Rows are points. The window is the flat piece filled in between its corners: a triangle in 3 columns, a solid with four corners in 4, and so on. A path goes straight from each point to the next, and from the last back to the first. List the points from which the path goes on through the window.
In the rows, zero is written as 128.

Window (3 x 3):
[[185  80  93]
 [176 127  97]
 [ 74 157 144]]
Path:
(1): [94 89 85]
(2): [154 106  84]
(3): [163  94 128]
(4): [151 152 151]
(5): [ 61 155 109]
(6): [166 115  83]
(7): [183 141 122]
(8): [145 133 154]
Through the window after points: 2, 6

Window, 4 rows:
[[ 90  79 145 100]
 [ 82 136 128 111]
 [218 166 143 123]
 [ 92 110  94 117]]
Path:
(1): [112 120 137 136]
(2): [132 143 127 161]
(3): [154 152 110  84]
(4): [ 60 100  78  68]
(5): [ 57  92 102 134]
(6): [128 118 155 144]
(7): [168 112 106  83]
(8): [ 95 139 127  49]
Through the window after points: 8

Window (6 x 6):
[[119 153  91 109  92 121]
 [163 113 164 155 199 138]
 [141  98 178 103 162 172]
 [ 52 114  83 138  99 149]
 [ 68 153 120 169 107 184]
 [174  95 190 172 150 129]]
Path:
(1): [ 82 115 192 132 148 128]
(2): [117 154 178 144 148 114]
(3): [133  51  76 123 125 174]
(4): [ 87 100  90 134 107 156]
(5): [ 35 162 139 147 127 126]
(6): [ 48 136  99 124 125 117]
(7): [ 95  93  91 154  87 184]
(8): [154  98 112 104 124 202]
(9): [116 131 150 131 131 118]
(10): [153 116 195 133 167 125]
(11): [169 103 166 161 157 168]
(12): [171 120 122 157 120 142]
Through the window after points: 4, 6, 8, 12

Window (8 x 8):
[[155 145 174  99 112 141  72 106]
 [ 98 110 104  95  86  94 144 146]
 [156 140 219 215 203 146  85  86]
 [117 117  86  45  98  93 127  65]
 [ 90 186 171 139 157 118 135 133]
 [ 67 125 192  95  99  97 164  71]
 [170 167 177 122 128 119 153 133]
 [130 128 160  66 124 167 150 117]]
Path:
(1): [142 152 161 188 105 148 122  91]
(2): [ 92 152 113 137  88 154 138  96]
(3): [124 112 152  79 112  92 128 137]
(4): [ 82 109 175  58 127  88 116  94]
(5): [102 135 159 107 107 135 141  87]
(6): [125 131 132 139  49 130 149  93]
(7): [115 143 141  40 125 116 134 128]
(8): [150 141 191 101 163 121  98 112]
Through the window after points: 2, 8

Window:
[[178 119  99 141 178 126 105 111 159]
 [ 91 139 119 127 145 143 137 115  92]
 [ 58 119  92  90 209  86 135 192 111]
 [ 57  55 131  77 103 151 117 161 165]
 [ 47 117 173 208  59 219  27  93 144]
 [107  93 188  96 141 137 125 199 145]
 [208 101  72 116 122 134  64 139 125]
 [187 105 105 125 127  71  82 112 135]
 [128 199  90 138 149 108 127 138 144]]
Path:
(1): [120  99 154 163  76 103 163 187 131]
(2): [123  92 134 172 111 133 102 150 131]
(3): [129 148 137  91 161 134  92 136 140]
(4): [ 95 113 127  98 143 158  65 123 130]
(5): [146  60 149 185  83 118 139 163 127]
(6): [149  83  98 166 139 123 105 132 128]
(7): [155 121 108  92 125 122  82 138 130]
(8): [125 142 181  48 150  87  59 145 124]
(9): [162  91 102 148 129 117 114 139 144]
(10): [140  77  91 167 159 136 136 140 128]
(11): [108 134 120  88 158 118  95 139 155]
(12): [125 123 111  60 169 138  71  93 122]
(13): [134 123 119 192 141 129 156 154 136]
(14): [102 107  92 149 160 121 137 134 137]
(15): [138 156 167  51 151 124  68 151  91]
(16): [122 107 153  62 194 150  65 147 147]
Through the window after points: 6, 8, 10, 12, 14, 16

Window (9 x 9):
[[164 149 134 129 118 189 137  89 153]
 [240 101 191  93 118 160 142 118 117]
 [100 152 123 152 176 182 104 171 102]
 [209  98 198 143 166 135 128  50  85]
 [137 146  92  77 181 112 115 112 133]
 [ 72 161  67 106  91  99  63 143 113]
 [ 61 148  30 110 125 120 159 156 101]
 [131 153  64 154  94  67 101 162 169]
 [ 45 164 123 104 147 102 141 145 129]]
Path:
(1): [181 219 134 112 125 118 148 149 100]
(2): [162 208 136 138 147 114 133 118 128]
(3): [129 101 118 123 130 137  93 143 129]
(4): [ 88  79 115 113 122 162 113 123 136]
(5): [120 206 107  87 144  96 110 131  89]
(6): [187 192 152 152 113 118 133 134  85]
(7): [119 120 105 119 146 148 111 112 144]
(8): [126 107 138 112 148 140 112 112 140]
Through the window after points: 6

Window (11 x 11):
[[159  55 136 143 125 116 114 142 126 181 169]
 [ 99  71 100 117 223 138 190 176 110 107 126]
 [162 122 157 136 120 143  79  43 138 164 122]
 [126 212 139 182  45  69 159  76 172 160 129]
 [195 159 143 112 102  59 182 129 116 129 149]
 [120  48 177  86 141 172 161 150 136 124 142]
 [115 127 197 104 134 122  81  94 128 214 141]
 [124  99 132 148 163  95 153 216 105  50 127]
 [117 169 130 107  47 135  91  57 106 193 146]
 [131 140  97  79 103  64 157 153 182 107 108]
 [147 145 113 135 164 158 158 206 146 116 121]]
Path:
(1): [131  95 148 145 123 145 160 149 121 154  98]
(2): [123  80 160 104 127 148 154 135 122 137  93]
(3): [136 136 147 137 136  96 134 156 161 110 231]
(4): [113 129 145 116 156 116 121  97 149 129 205]
(5): [152 137 152 117  92 103 143 120 131 180 105]
(6): [128  80 138 126 116 105 153 159 144 186  82]
(7): [155 125 151 134 154 156 125 108 101 105 210]
(8): [159 171 143 121 132  70 146  87 137 125 184]
(9): [175 102 132 109  93 107 176 178 114 143  82]
(10): [106 144 154 136  59 129 120 100  64 169  64]
(11): [147 129 137 106 141 121 115 118 164 160 181]
(12): [114 110 128  94 159 120  97 106 151 127 179]
Through the window after points: 2, 8, 10

Window:
[[121 106  70 111 183  48  96 105 127  95 164 104]
 [113 199 184 140 122 151 165 155 128 112  71 117]
 [ 93  74 103 120 157 109  88 144  86 133 186 128]
 [117 162 184 141 101 114 125 212 170  60 133 150]
 [106 161 155 108 133 172 205 168 195  63 153 138]
 [ 62 171 158  76  21  88 136 109 176 173  93 150]
 [ 88 162  99 145 136 165 116 174 201 102 112 122]
 [156  76  44 151 122  59 125 163 129 154 174 148]
 [ 74 212 175 157 124 158 163 147 179  86  93 210]
 [173 135  72 116 144 140  66 109 101  97 162 140]
 [ 74 109 140  60  37  93 138 122 159 146  15 183]
 [134  73 106 175 137 116 108  97 155  94 168 109]]
Path:
(1): [137 134 162 141 171 115 108 146 194 136 156 162]
(2): [105 142 163 106 119 121 141 140 181 119  89 157]
(3): [ 67 176  72 166  66 147 130 146  93  94  94 143]
(4): [ 95 156  95 144 113 109 132 129 127  82 134 125]
(5): [128 119 117  93 142  88  99 118 154 135 139 144]
(6): [132 126 134 132 160  99 110 145 150 122 144 163]
(7): [107 146  89 127 114 123 132 139 144  95 158 106]
(8): [112 146  68 132 120 132 132 121 115  67 165  98]
(9): [124 129 150 150 142 130 122 156 196 125 146 151]
(10): [107 152 165 118 155 140  98 143 177 107  93 151]
(11): [ 83 163 132 134  98 134 160 136 135  97 130 138]
(12): [105 121  68 118  86  92 154 142  91  82 131 122]
Through the window after points: 2, 4

Window (14 x 14):
[[120 148 113 140 166  97 115 192 164 136 136 103 159 178]
 [144 127 174 108 191  87 173 189 166  69 178 108 124 135]
 [130 150 154 171 103  64 154 114 117 204 129 121  92 154]
 [160 149  68  87  95 131 169  59 103 159 111 136 108  98]
 [128 140 149 126 161 166 188 197 162  36 158 110 120 231]
 [159 110 117 138  33 126 131  41 161 110 101 152 145  89]
 [165  88 118 123 128 183 132 110 188  92 208 150 119 167]
 [116 116 158  87 122  90 144 169 123 148 130 170 136 169]
 [ 77 131 144 129 167 144 122 148 128  52 179 134 118 150]
 [190 192 128 114 120 106 117  37 110 146  94 190 128 122]
 [118 144 131 133 183 138 203 132 132  84 185 151 193 177]
 [125 157 189  91  96 117 121  85 144 195 112  92 135 118]
 [122 158 130  96  78  53 128 109 155 142 172 101 123 188]
 [204 104 111 121  70 120 113  33  70 142 119 118 146 137]]
Path:
(1): [169 195 143 145  56 134 178 120 109 143 180 144 164 117]
(2): [151 190 149 117 117 174 138 164 111  89 156 121 138 129]
(3): [100 106 130 134 151  93 136 113 144 112 154 132 116 166]
(4): [112 121 111  77 160  66 134 116 175 102  72 159 132 144]
(5): [187 180 150 141  98 139 131  76 102 146 174 147 126 143]
(6): [139 190 157 138 121 119 136 219 143  52 153 154 168 156]
(7): [109 104 121 118 151 129 148  83 132 135 151 107  96 164]
(8): [ 98 104 125 127 169 115 146  94 136 132 143 126 100 170]
(9): [175 156 160 118  89 123 142 160 153 100 168 135 150 126]
(10): [154 192 134 131 103 126 144 140 133 109 139 126 135 115]
(11): [129  52 113  80 139 115 163  33 140 166 141 140 125 169]
(12): [123  77 114  82 173  82  90  74 151 142  83 112 104 146]
Through the window after points: 2, 4, 6, 8, 10

Window (14 x 14):
[[127  93 161 158 144 124 206 181 199 162 139 131 142 180]
 [177 134 148 137 116 165 149 174 199 112 177 205  85 136]
 [121 162 125 181  95 202 156 108  74 185  48  97 190 119]
 [ 78 113  24  90 124 249  84 132 108 166 111  56 176  46]
 [134 134  72 150 144 133  75 157 103 130 117 125 159  92]
 [122 141 125 173 106 149 108  90 150  73  80 125 199 128]
 [121 121 141 162 140 152  84  86 111 151 118 164 135 171]
 [ 54 160 115 123  93 123  61 138 101 103 122 138 166 114]
 [124 151 105 143 139 113 194 127 142 132 104  79  99 165]
 [156 123 163 146  76 129  62 126 101 104 124 112 128 136]
 [118 143 165 129 130  90  66  81 180 115  69 166 153  72]
 [162 164 133 116 108 105  69  96 143 174 157 163 170 166]
 [100  88  56  71 130 186 173 149 136 160  43 132 191 114]
 [168 115 127  83 133 104 147  93  71 154 246 166 146 106]]
Path:
(1): [ 99 107  76 156 106 136 121 119 159 164 101 138 149 134]
(2): [159 170 187 124 161 174 117 105  65 112 114 120 142 145]
(3): [159 125 137 129 208 186  79 135  98 115 132 132 183 181]
(4): [123 146 137 147  36  72 151 113 163 157 127 155 110 114]
(5): [ 91  89  39 155  65 176 159 135 121 176  73 138 171  79]
(6): [150 153 170 115 142 152 104 120 111 121  99 109 161 157]
(7): [128 178 130  98 164 145  96 193 132 100 105 120 186 146]
(8): [109 105 109 149 103 150 119 103 122 139 122 132 142 104]
(9): [132 109 100 143  90 151 123 112 121 138 115 138 148 111]
(10): [134 184 148 152 174 132  67 153 151  71 115 120 179 140]
(11): [108 146 144 128 173 146 136 166 113 103 146  88 168 151]
(12): [134 133 114 152  99 140 149 111 132 160  94 124 134 131]
(13): [127 136  82 141  90 122 112  90 160 134 113 138 142 110]
(14): [117 135 144 104 158 154 111 136 112 148 124 142 179 116]
(15): [122 153 122 106 187 162 116 153 112 150 115 124 147 116]
(16): [120 101  95 178  46 146 146 113 162  91  94 133 156 120]
Through the window after points: 1, 5, 9, 11

Window (14 x 14):
[[158  83  73 112 108 133 134 109 133 165 138 138 139 128]
 [153 153  78 150 126 144   7 168 138  60 188  56 137 133]
 [135  96 134 136  96  99 167 135 103 132  62 143 152  96]
 [131 134 147 163 129 140 166  50  92 133 122 149 117  99]
 [116 187 171  94 188 149  96 141 117 112 199 123 117  69]
 [114 115  99 119  66 130  74 156 130 130  92 161 166 180]
 [107 126  86 126  70 141 132  95 133 167  80 114 153  98]
 [153 149 187 128 177 137  80 114 118 156 152 101  73  88]
 [106 118 176 114 166 121 171  77 128 149 146  89 103 123]
 [145 139 170 125 140 198  66 173 118 128 205  79 143 120]
 [137 162 213 114 104  99 142 126 118 164 186 128 115  96]
 [103 133 166 167 145 116 173 131 140 192 145 146 116 103]
 [160 117 128 136 105 133 121 110 184 133  98 136 170 130]
 [128  96 111 141 106  97 108 101 117 173  99 135 207 132]]
Path:
(1): [ 49 120 117 114 132 102  54  89 143 140 202 142  58  76]
(2): [173 142 153 138 120 154 148 135 117 148 102 119 181 155]
(3): [135 209 122 138 161 126 112 131 121 144 163  84 139 141]
(4): [140  34 151 124  77 152  92 107 159 130 119 167 148  97]
(5): [139  94 156 144 109 137  59 105 138 128 148 156  92  76]
(6): [132 156 136 117 135 137 135 125 128 153 149 100 151 141]
(7): [170 165  70 109  91 126 129 123  66 135  81  72 140 128]
(8): [ 88  96 152 145 109 136 117  99 166 161 129 162 151 104]
(9): [102 111 166 124 124 135  93  93 157 132 148 122 138  76]
(10): [153 186 136 134 164 138 157 138  86 139 155 138 117 122]
(11): [156 156  98 131 140 113 110 148 109 188 128 108 169 178]
(12): [129 117 152 138 124 138 120 106 145 124 148 120 127  76]
(13): [125  57 193 127 130 127 103 133 126 129 140 138 151  79]
(14): [129 211  51 147  95 132 155 110 145 165 127 113 138 171]
(15): [138 169  98 120  97 138 164 135 137 157 138 124 141 150]
(16): [110  58 176 148 134 123  49 115 121 115 112 137 159  85]
Through the window after points: 7, 9
